Each row of a before or after table is a point. One or more steps were done to the points. Then noise was added and the rows were shuffled. The steps act on columns, c1 being the first. What was done? A step turns or swaps two columns, mirrors them in a line or flattens them onto one, adds a multiple of one to another, or multiplies or shifts one. Angles are multiples of 10 degrees, from the lower column toward the higher: turns from -170 to 170, lines from 10 to 170 but not 90. Use the fewest steps. Two steps may share a column if one is a turn and the other turns, adds or multiplies; they go together, in the order done. Otherwise the lowest column goes first.
(in the rows, 128 means zero)

Before:
[[ 62 177 169]
 [ 81 164 159]
 [127 111 100]
 [156 176 126]
 [115  71  73]
 [140 106 126]
 [173 154 131]
 [148 130  88]
 [184 166 135]]
After, 9 rows:
[[144 141 145]
 [145 139 122]
 [119  77 154]
 [149  80 132]
 [161 194 160]
 [147  58 130]
 [148 120 167]
 [ 38 121 107]
 [ 59 126 108]]
Steps: turn c2 and c3 by 160 degrees; turn c1 and c2 by -40 degrees

Before, 10 rows:
[[132  88  96  24]
 [112 134 108  76]
 [117 115 129 125]
 [ 96 159 109 126]
 [139  92 118 119]
 [ 82  94 125 122]
 [104 104 117  81]
 [101  90  49 134]
 [ 98  91 120 124]
 [103 114 129 138]]
After, 10 rows:
[[100  47 163  92]
 [138  94 111 141]
 [106 120 118 104]
 [117 118 118 108]
 [ 99  93 110  77]
 [113 120 148  51]
 [ 86 100 109  49]
 [136  78 126  32]
 [104 105 122  46]
 [ 97 138 163  77]]
Steps: add 1.5 times c1 to c4; mirror c2 and c3 in the line at 20 degrees

Before:
[[122 106 144  67 136 138 197 113]
 [143 132 136  98 119 165 135 125]
 [193 182 134  91 124  86 110  82]
 [154  95 178  71 158 145 150 126]
 [158 100 114  62 162 134 124 146]
 [107 149 133 156  64  78  96  69]
 [130 130 171  60 133 131 161 167]
 [160 184 134 105 175  99 113  94]]
After, 8 rows:
[[101 158 162 132 115  65 122 107]
 [151 132 137 135 143  67 238 110]
 [ 70  64 124  86 131  95  99  90]
 [ 96  66 173  97 137 105 102 124]
 [117 122 119 167 137 100 139 120]
 [163  73  66  80 132 152  78 115]
 [106 148 131 133 173  58 179 154]
 [119 150 160 147 176  70 161  96]]
Steps: turn c2 and c8 by -140 degrees; turn c1 and c8 by -150 degrees; swap c3 and c5; swap c4 and c6; multiply c7 by 1.6

Before, 10 rows:
[[139 131 141 120 153  94 138 150 114 127 124]
 [158 117 125 131 142 146 125 112 121 121 119]
 [143 103 124 136 143 134 138 143 178 144 131]
 [126 116 139 112 129 101  78 144 115 140 131]
 [144 126 127 121 139 107 136 117 118 164 110]
 [ 91 128 117 134 147  63 117 122 120 120 124]
 [132 121 188 136  30  92 125 155 134 145 123]
 [144 203 116 121 155 128 135 136 150 127  36]
 [128 105 187  96 144 144 140 100 144 107 103]
 [154 104 118  99 141  93 128 119 131 124 129]]
After (10 x 11):
[[135 106 121 110 140 111 128 120 134 115 145]
 [145  95  68  99  94 155 131 115 112 141 126]
 [139  86 130 134 140 130 127 112  85 111 104]
 [146 123 134 123 113 128 126 120 128  92 159]
 [145 132 115 116 144 109 128  98 131 126 157]
 [161 108 128 130 109 144 131 121 137 134 121]
 [ 88 127 137 135 121  88 127 107 119 136 178]
 [171  88 136 100 118 107 129 116 114 132 148]
 [145 246 139 123 130 196 129 103  88 130 176]
 [127 113  72 132 171 110 128 218 108 100 157]]
Steps: add -0.5 times c4 to c1; multiply c2 by 1.6; turn c3 and c10 by -170 degrees; turn c5 and c8 by -100 degrees; turn c6 and c11 by 50 degrees; turn c9 and c11 by -160 degrees; multiply c7 by 0

Before (9 x 12):
[[ 88 164 115 153  88 155  82  79  87 113 177 133]
 [171 100 113 125 120 110 180  81 177  76 102 140]
 [129 173 176 201 135 146 156 135 167 167 182 172]
 [ 90 116  89 202 152  76  82 134 112 157 165 107]
 [150 166 132 171 178 166 130 119  90 124 154 102]
 [156 101 117 150  92 114 136 138 151 167 121 103]
 [181 123 132 198 178  78 103 145 124 181 173 203]
 [141  77 169 165 112 147 114 167  81 157 194 111]
 [ 96 147 125 158 106 181 168 122 134  89  96 180]]
After (9 x 12):
[[161 122 115 151 171  77 121 140 122 172 121 135]
 [ 99  99 169 166 149 100 190 168  89 180 141 139]
 [ 67 151 116 152 166 113 178  77 131 100 176 112]
 [112 124 123 155 134 140  97 126 152  84  89  72]
 [157 186 177 199 103 103 183 134 151 138  99  87]
 [116 162 130 172  92 126 154 119  86 105 127 171]
 [160 146 135 200  56  38 171 144  82 174 150  72]
 [192  80 112 126 128  71 106  80 124  96  77 112]
 [ 93 132  91 197 110  37 160 139 151 163 171 156]]
Steps: turn c1 and c9 by -50 degrees; turn c2 and c10 by -30 degrees; turn c5 and c12 by 160 degrees; shift c6 by -40; turn c7 and c11 by -90 degrees

Before:
[[155 151 123 202 148 116 145 110 124 144 110 115 142 197 117 141 117 134]
 [196 175 172 141  88 113 106 128 116 141 188 115 152 106 142  98  57  69]
 [110 134 123 157 110 198 103 118 100 130 103  97  78  75 175 160 113  96]
 [184 120 109 103 105 153  99 110  87  74  80 116 166 163 142 133  62 201]
 [144 121 194 129  57  75 172 172 104 139 158 110 137 113 146 164 130 169]
 [178 179 137 104 100 137 110 117  95 164 208 153  87 162 151 137 149 146]
 [193 130 115 153 127  64 128 135 173 111 127 117 139 154 134 144 122  79]
 [ 62 151 171 153  99  89 110 140  99  54 172 108 184 110 134  30 179 115]]
After, 8 rows:
[[136 133 195 134  60  82 152 168 102  83  84 110 154 117 150 166 135 141]
 [185  64 105 100 103 147  68 111  85 146 130 114 148 161 143 134 110 222]
 [194  81 166 137  86 109 136 128 119 152  93 115  73 106 142  77  57  70]
 [181 162 144 102  98 135 162 119  98 158  61 151 174 164 153 123  82  82]
 [156 125 120 200 146 111 143 109 123 114 140 119 127 201 124 129  99 147]
 [193 121 123 157 116  71 104 135 170 127 140 117  89 149 134 142 124  97]
 [109 121 130 159 110 192 127 119 102 154 185  89 152  86 173 159 119  92]
 [ 62 181 174 148 107  88  56 140 102 135  73 105  77 113 137  24 119 127]]
Steps: add -0.3 times c2 to c16; turn c2 and c17 by -70 degrees; turn c7 and c10 by -80 degrees; turn c13 and c18 by -140 degrees; turn c11 and c18 by -150 degrees

Before:
[[133 113  99  94 115 101 104 156 123 156 119  99 152 115 144 112 108 130
  114 127 121 135 133 143]
 [146 113 102 118 161 157 150 125 149 154  96 121 130  99 111 152 126 110
  158  99 143 108 144 106]
 [131 105 111 128 139 113 131 115 117 130  94  99 132 114 106 149 133 169
  127 122 168 128 156 158]
 [148 147 155  85 119 145 104 128 108 108 126 111 113 147 120 117 139 120
  122 134 154 100  97 158]
 [144 136 155  88 153 140 129 164 126 136 109 144 174 140 119 138 147 143
  116 114 146 116  96 114]
 [154 156 130 123 139 118 145 141 107 144 103 119 129 104  97 163 102 116
  140 139 107 135 130 147]
 [ 98 135 126 135 117 113 154 175 114 122 109 146 135 142 137 131 143 161
  104 153 104 145 151 121]
 [123 100  99 128 115 158 132 157 144 128 149 145 128  97  97 110 116 126
  127 140 109 130 124 116]
 [136 118 128 124 141 168 145 107 148 147 143 139 137  93 137 116  96 170
  104 104 125 141 115 150]
 [105 143  92 128 106 165 128 160 110 147 140 114 130 138 118 149 148 113
  118 142 154  94 129 136]
 [137 140 133 143 168 149 126 120 137 149 154 133 123 135 138 142 141 136
  146 148 149 113 127 122]
 [127 127 145 120 165 141 115 145 131 129 141 146 153 150 158 110 100 154
  126 114 115 122 146 124]]
After, 12 rows:
[[129 104 127 126 162 114 158 111 125 139  91 117 132 147 102 147  96 172
  127  99 149 128 156 161]
 [128 130 122 116 243 143 111 146 139 135 146 117 154 111 162 108  65 154
  129 146 120 118 151 123]
 [140 145 154  85 100 145 123 129 152 151 128 135 113 119 138 113  97 122
  126 110 159 103  96 160]
 [104 143 107 129  68 163 153 162 148 141 140 142 131 130  96 150 116 112
  117 116 126  97 126 130]
 [130 116 102  95  91 101 123 155 129 150 117 126 152 142 123 115  68 128
  110 104 102 134 128 143]
 [149 158 145 122 164 121 130 140 135 101 100 143 126 161 102 160  65 114
  134 119 106 140 130 153]
 [123  98 127 132  91 159 115 156  99 112 150 138 128 147  86 111  80 124
  125 152 123 127 125 118]
 [147 140 154  89 205 135 146 163 138 142 108 117 173 121 137 138 107 141
  116 140 128 118  97 119]
 [103 132 123 137  97 115 121 174 146 100 108 151 138 120 132 138 100 160
  105 143 123 144 151 117]
 [132 119 127 128 169 170 144 108  90 120 145 102 137 145 138 117  52 170
  106 139 109 138 116 155]
 [149 117 121 118 228 157 158 123 101 127  90  98 134 138  98 151  85 117
  158 125 113 111 140 111]
 [142 139 130 149 248 150 155 117 122 142 150 147 121 117 135 145 104 131
  145 132 118 114 125 124]]
Steps: turn c1 and c24 by 10 degrees; turn c3 and c15 by 40 degrees; multiply c5 by 3; turn c10 and c21 by -60 degrees; turn c7 and c10 by -60 degrees; turn c9 and c14 by -150 degrees; swap c12 and c20; shift c17 by -40

Before, 9 rows:
[[189  93 161 155 108 107  60  99 159 143 104 137 147 127 138 100 124 103
  107 106 157 161 103 164 192 134 132 106  68 172 166  91]
 [172 126 155 188  76  94 140 120 152 129 106 137 104  99 104 121  81 117
   90  91 128 106 114 122 139 134  96 123 135 138 147 130]
 [201 126 110  73 193 172 100 211 218 165 134  57 134  45  69 205 122 113
  177 108 100 197 170 101  64 138 111 136  56 139 123 184]
 [161 138 140 104 157 131 142 100 179 107 157 117  78 106 130 134  80  87
  165  92 107  87 107  82 120 177 126 188 144 108  67 154]
 [158 124 185 135 128  68 107 124 161  81  96 137  74 112 114 119  64 141
  160 121 152  96 115 108 119 169 110 107 120 128 151 129]
 [155 143 146 129 160 106 102 155 156 122 156  87  56  94 112 137  65  99
  133  97 133 104  84  76  62 189 138 152 117 104  68 157]
 [207  99 177 187 122 138  67 131 210 169  91 148 158 147 139 125 129 163
   85 128 126 170 181 190 195 144 126 140 104 159 114  91]
 [193  72 163 161 119 138  88 151 156 165 104 155 155 162 139 155 136 149
  101 100 111 122 148 162 145 107 117 118  84 163 151 124]
 [130 104 141 104 136 104 123 135 174  79 114  90  54  98 115 130  59 102
  105  93 159  61  93 115 131 187 102 122 118 141 117 144]]
After:
[[193 104  50 103 138 105 121 141 167  78 112  91 158  97 113 131 111  88
  111  93 157  42  95 117 129 138 110 116 124  70 118 144]
 [164 123 154  75 192 171 104 247 204 164 134  54 131  51  67 209 198  87
  178 107 104 180 169 101  63 173 119 139  51 133 118 184]
 [150  94 117 150 107 107  67 117 150 138 104 132  98 123 144  97 183  94
  110 108 160 152 110 165 189 143 129 111  70 164 171  95]
 [138  75 140 156 124 138  94 140 171 165 105 153  81 162 138 153 190 142
   96  94 114 140 154 160 148 111 120 113  87 170 149 124]
 [200 123  55 136 128  66 111 135 161  80  89 136 118 111 116 125 136 128
  159 124 150  78 121 109 124 149 109 110 118  64 146 133]
 [147  99 134 189 119 142  66 153 220 170  88 152  62 151 140 132 205 130
   79 128 126 147 180 189 198 170 122 144 105 158 111  91]
 [182 136  78  99 156 133 136 118 163 107 160 117 150 103 127 134 138  76
  165  87 104  70 106  83 119 142 118 186 144  65  70 152]
 [190 127  92 183  79  90 141 114 148 123 101 141 116 105 107 121 157 108
   87  94 128  98 120 124 143 123  98 124 133  94 148 135]
 [197 141  48 129 157 108  98 180 143 121 156  85 146  94 116 133 137  94
  132  94 130  76  84  71  69 179 139 155 114  35  63 152]]
Steps: add 1 times c17 to c30; turn c1 and c17 by 70 degrees; add 0.3 times c23 to c13; turn c3 and c13 by -120 degrees; turn c22 and c26 by 30 degrees; add 0.7 times c26 to c8; turn c9 and c18 by -20 degrees
